Each row is a point. Each table stands for the endless flat space through its points: a line for two points, a plane for three, and so on. Write the one point that lies in both, or say that there is none.

First, 2 rows:
[[-0.18  0.09 -0.05 -0.25]
 [-0.12  0.07 -0.21 -0.09]]
Second (3 x 4):
[[-0.32  0.02 -0.14 -0.17]
 [-0.25 -0.07 -0.24 -0.08]
 [ 0.23 -0.13 -0.42  0.10]]
They share: [-0.15  0.08 -0.13 -0.17]

First (5 x 8):
[[ 0.29  0.04  0.65 -0.35 -0.19 -0.32  0.49 -0.24]
 [ 0.05 -0.32  0.01 -0.25 -0.63 -0.52  0.29 -0.28]
 [ 0.55 -0.02  0.39  0.18  0.15  0.30 -0.18 -0.26]
 [ 0.02  0.11  0.25 -0.21 -0.24 -0.44  0.02 -0.67]
 [ 0.00  0.19  0.31 -0.27 -0.02 -0.26 -0.10 -0.59]]
Second (2 x 8):
[[ 0.28  0.04  0.36 -0.26 -0.09 -0.13  0.24 -0.40]
 [ 0.25  0.14  0.29 -0.26 -0.02 -0.09  0.30 -0.46]]
They share: no point

First, 4 rows:
[[ 0.16 -0.27 -0.23 -0.22 -0.32 -0.17 -0.10  0.00  0.14 -0.14  0.19]
 [ 0.38 -0.47 -0.53 -0.16 -0.58  0.27 -0.06  0.38  0.22 -0.08 -0.11]
 [-0.09 -0.48 -0.23 -0.04 -0.05  0.21  0.07 -0.09  0.24  0.14  0.10]
 [ 0.14 -0.43 -0.17  0.04 -0.18  0.27 -0.10  0.14  0.14  0.04  0.21]]
Second, 2 rows:
[[ 0.36 -0.26 -0.16  0.05 -0.21  0.24 -0.06  0.19  0.14 -0.03  0.15]
 [ 0.37 -0.20 -0.08  0.07 -0.15  0.30  0.03  0.14  0.18  0.04  0.15]]
They share: no point

First, 3 rows:
[[ 0.25  0.24 -0.24  0.29  0.14 -0.01  0.12  0.02 -0.01 -0.16  0.16 -0.14
  -0.22 -0.24]
 [ 0.37  0.48 -0.18  0.15  0.26  0.29  0.18 -0.10 -0.11  0.00  0.06 -0.24
  -0.28 -0.44]
 [ 0.18  0.06 -0.34  0.45  0.12 -0.26  0.01  0.10  0.03 -0.27  0.18 -0.03
  -0.23 -0.09]]
Second (6 x 14):
[[ 0.42  0.29 -0.08  0.34  0.08 -0.08  0.60  0.16 -0.36  0.01  0.34 -0.17
  -0.35 -0.38]
 [ 0.32  0.25 -0.23 -0.20  0.16  0.11  0.12 -0.45 -0.10 -0.39  0.42 -0.09
   0.03 -0.45]
 [ 0.23 -0.23  0.13 -0.35  0.58  0.01  0.13 -0.19  0.03  0.29  0.11  0.03
   0.15 -0.54]
 [ 0.36  0.52 -0.33  0.24 -0.14  0.10  0.38 -0.16 -0.25 -0.49  0.47 -0.27
  -0.28 -0.34]
 [ 0.09  0.18 -0.04  0.40 -0.04  0.43  0.80 -0.19 -0.23 -0.13 -0.10 -0.27
  -0.64 -0.49]
 [ 0.36  0.55 -0.30 -0.11  0.38 -0.04  0.31 -0.17 -0.37  0.03  0.45 -0.23
   0.11 -0.51]]
They share: no point

First (3 x 20):
[[ 0.55  0.27  0.68 -0.27  0.56  0.00 -0.04 -0.30 -0.01 -0.46  0.13 -0.06
   0.31  0.66  0.26 -0.19  0.04  0.12  0.30  0.51]
 [ 0.25  0.17  0.38 -0.26  0.22 -0.34  0.19 -0.15  0.12 -0.23  0.27 -0.12
   0.26  0.41 -0.04 -0.17 -0.16 -0.14  0.16  0.38]
 [ 0.04  0.14  0.17 -0.26 -0.05 -0.64  0.43 -0.03  0.24 -0.08  0.42 -0.24
   0.26  0.20 -0.25 -0.11 -0.34 -0.44  0.04  0.32]]
Second:
[[-0.05  0.16  0.41 -0.04 -0.15 -0.11  0.21 -0.27  0.37  0.03  0.17  0.06
   0.27  0.16 -0.40 -0.48 -0.30 -0.40  0.08  0.01]
 [ 0.09  0.12  0.33 -0.18  0.05 -0.29  0.19 -0.17  0.21 -0.09  0.23 -0.02
   0.23  0.30 -0.22 -0.30 -0.22 -0.20  0.12  0.21]]
They share: [ 0.16  0.10  0.29 -0.25  0.15 -0.38  0.18 -0.12  0.13 -0.15  0.26 -0.06
  0.21  0.37 -0.13 -0.21 -0.18 -0.10  0.14  0.31]
